Rows are points. Before rounding, the points of a table are all equally far from one centre. They may lie mostly on one side of it. Where is the centre, to within rounding?
In the rows, zero is written as 128.

Points (9 x 2):
[[ 94  80]
 [160  98]
 [ 92  77]
 [100  86]
 [108  92]
 [130 101]
 [119  98]
 [118  98]
 [115  96]]
Centre: [140  43]

Points:
[[190 118 132 145 133 136 172 157]
 [149 125 155 106 212 156 151 150]
 [160 103 142  68 191 127 196 123]
 [138 122 162 108 168 137 184 186]
 [151 120 154 103 174 112 192 182]
 [173 126 137  91 166 125 175 176]
 [125  99 129  86 199 155 163 177]
 [169 142 156 108 167  95 150 163]
 [148 120 189  91 133 112 180 125]
 [145 128 133 114 197 169 156 162]
 [159 108 198 102 186 128 158 155]
 [160  97 168 105 201 147 180 169]
 [170 112 151  80 158 150 174 171]]
Centre: [136  86 136 120 159 121 152 130]

Points (24 x 18):
[[111 105  56 143 135  94 127  89 136 131 156 162  78 201 136  79 133 155]
 [117 126  43 148 163 108 133  87 134 113 160 139  71 159 153 108 159 165]
 [108 170  64 139 151 105 126  59 143 104 143 156  89 208 118  75 154 145]
 [ 93 134  52 177 170 132 130  98 132 126 141 166  82 179 131  87 154 167]
 [102 107  54 139 170  93 105  92 139 101 141 142  76 184 140  77 149 155]
 [101 122  77 163 166 105 136  80 141 114 120 147  97 204 137  60 121 148]
 [ 97 114  73 160 177 120 131  95 164 134 130 150  77 162 156  74 154 143]
 [117 162  80 141 165  93 130  77 163 127 172 148  69 186 123  78 159 164]
 [121 148  55 150 176 103 127  76 110 118 135 125 102 182 152  69 151 150]
 [ 91 134  60 132 170  76 112  61 123 113 140 160  94 175 148 113 168 164]
 [115 148  61 155 167 118 107  86 142 120 150 155  69 194 141  86 143 171]
 [109 157  76 164 160 136 132  77 120 126 158 135  99 202 133  80 125 135]
 [105 154  73 160 189 135 114  65 116 105 135 183  77 170 135  70 152 149]
 [119 116  59 161 183 102 126  79 118 118 157 140 102 188 121  88 147 168]
 [135 163  68 136 165  92 111  76  97  89 128 153  56 180 130  79 141 152]
 [ 95 133  59 160 157  97 141  59 127 145 156 150  90 166 143  86 137 175]
 [128 156  55 133 175 124 109  83 115 127 156 165  93 193 126  78 139 165]
 [130 148  59 139 156 108 105  55 124  94 146 172  77 188 147  65 162 156]
 [110 143  65 146 157  91 133  55 115 105 148 162  63 186 128  58 156 156]
 [102 123  89 120 171 134 136  82 137 118 161 148  81 198 117  63 119 159]
 [ 95 145  77 130 166 116 131  48 140 115 138 157  62 177 147  77 139 164]
 [108 126  62 163 162  93 140  61 124  92 150 161  85 189 122  61 162 127]
 [143 124  64 153 167 119 121  83 124 126 151 152  55 166 111  84 122 146]
 [113 146  60 136 169 117 136  64 133 124 150 139  71 177 126  67 161 165]]
Centre: [114 140 114 139 126 107 124 103 125 101 141 162 112 139 126  88 149 151]

Points:
[[163  65 162 109 149 126 138 112  58 103 118 157 100  77 128 194 140 126
  186 137 119 111 112  75]
 [172 100 110 147 173  99 142  74 104  99 115 137 114 108 170 190 117 153
  167 165 108 112  84  72]
 [188 101 129 118 175 116 175 103 108 143 119 117  85  80 161 207 120 136
  195 161 109 123 101  96]
 [182  79 118 167 158 107 131 112  90 103 116 135  93  85 185 212 147 139
  164 104 105 152 130  83]
 [165  98 103 138 181 121 151 122 111 125 115 118  78  56 140 225 141 139
  182 138 100  98 124  57]
 [175  84 137 130 203 150 154 141 108 133  84 145 102  57 165 228 138 120
  199 124  90 102 113  87]
 [172 101 151 106 164 173 136 134 109 129 145 121 101  72 179 187 134 127
  187 161 143 119 114 152]
 [150 103 149  91 207  73 131 116  98 189 101 146 128  75 152 153 135 151
  176 152 100 146  89 110]
 [178 109 161 146 155  93 115 107 131 159 135 165 122  28 173 231 144 144
  179 118  80  78 120 108]
 [165 103 119 130 179 124 127 111  98 156  98 125 119  54 159 215 149 138
  175 180 124 123 152 109]
 [124 107 145 123 175 117 119  77  82 154 118 143  64  84 136 195 117 133
  211 104 164 112 138  86]
 [122  96 135 129 195 134 115  80 103 138  72 117  99  81 194 209 112 158
  203 140 133 105 181 105]
 [161  94 161 143 171 119 151  88  80 156 100 168  74 107 132 180 145 123
  202 124 115  91 164 101]
 [136 144 133 142 205  70 129  96 102 179 133 147 102  51 158 215 164 138
  175 138 109 111 123 110]
 [140 133 160  71 186  95 147  96  88 164 142 145  82  49 158 182 151 158
  171 125 121  88  95  78]
 [148 102 145 126 195  97 134 128  99 153  88 138  93  67 129 221 111 176
  154 155 118 136 156  90]
 [151 103 115 151 198  84 134  99 100 147 130 135  92  93 149 209  89 119
  128 159  95 104 136  83]
 [171 123 106 173 204 119 129  93 105 133  77 135  87  97 175 188 128 146
  212 154  95 122 105  96]
 [144 114 143  90 167 113 107 126 115 144 112 150  60  58 144 221 112 135
  162 150 114 153 157 116]
 [187 115 147 165 132 115 129  92  99 147 156 116  88  91 165 204 166 131
  175 136 122 129 119 109]
 [178 110 154 170 169 110 155  90  97 164 106 107  99  80 188 205 127 126
  181 148 105 143 104  55]
 [152 115 152 149 213 120 152 121  70 154 114 118  82  94 156 191 122 141
  197 163 131 103 147 139]
 [168 100  92 159 160 103 149  87  90 155 115 124 105 108 157 164 118 172
  174 162 127  84 102  88]
 [186  92 154 139 155 108 149 124  96 140 122 101  62 119 167 226  95 136
  165 120 115 113 109  93]
 [171 110 157 109 178 122 156  96  92 134 102 160  86  90 138 209 127 116
  148 151  85 141 145 131]
 [141 123 172 148 162 145 162  97  70 145 132 115  64 104 172 211 110 166
  208 123 124 135 152  96]
 [134 126 151 120 185 159 149  84  90 166 110 111  92  74 117 213 139 135
  168 135 127 115 163  98]
 [117  86 140 175 172  49 154 113 109 146  72 138  84  62 188 214 112  95
  139 122 111 127 137 115]]
Centre: [106 130 153 137 144 116 133 135 121 129 106 130 123  84 171 159 117 134
 172 111  96 105 120 102]
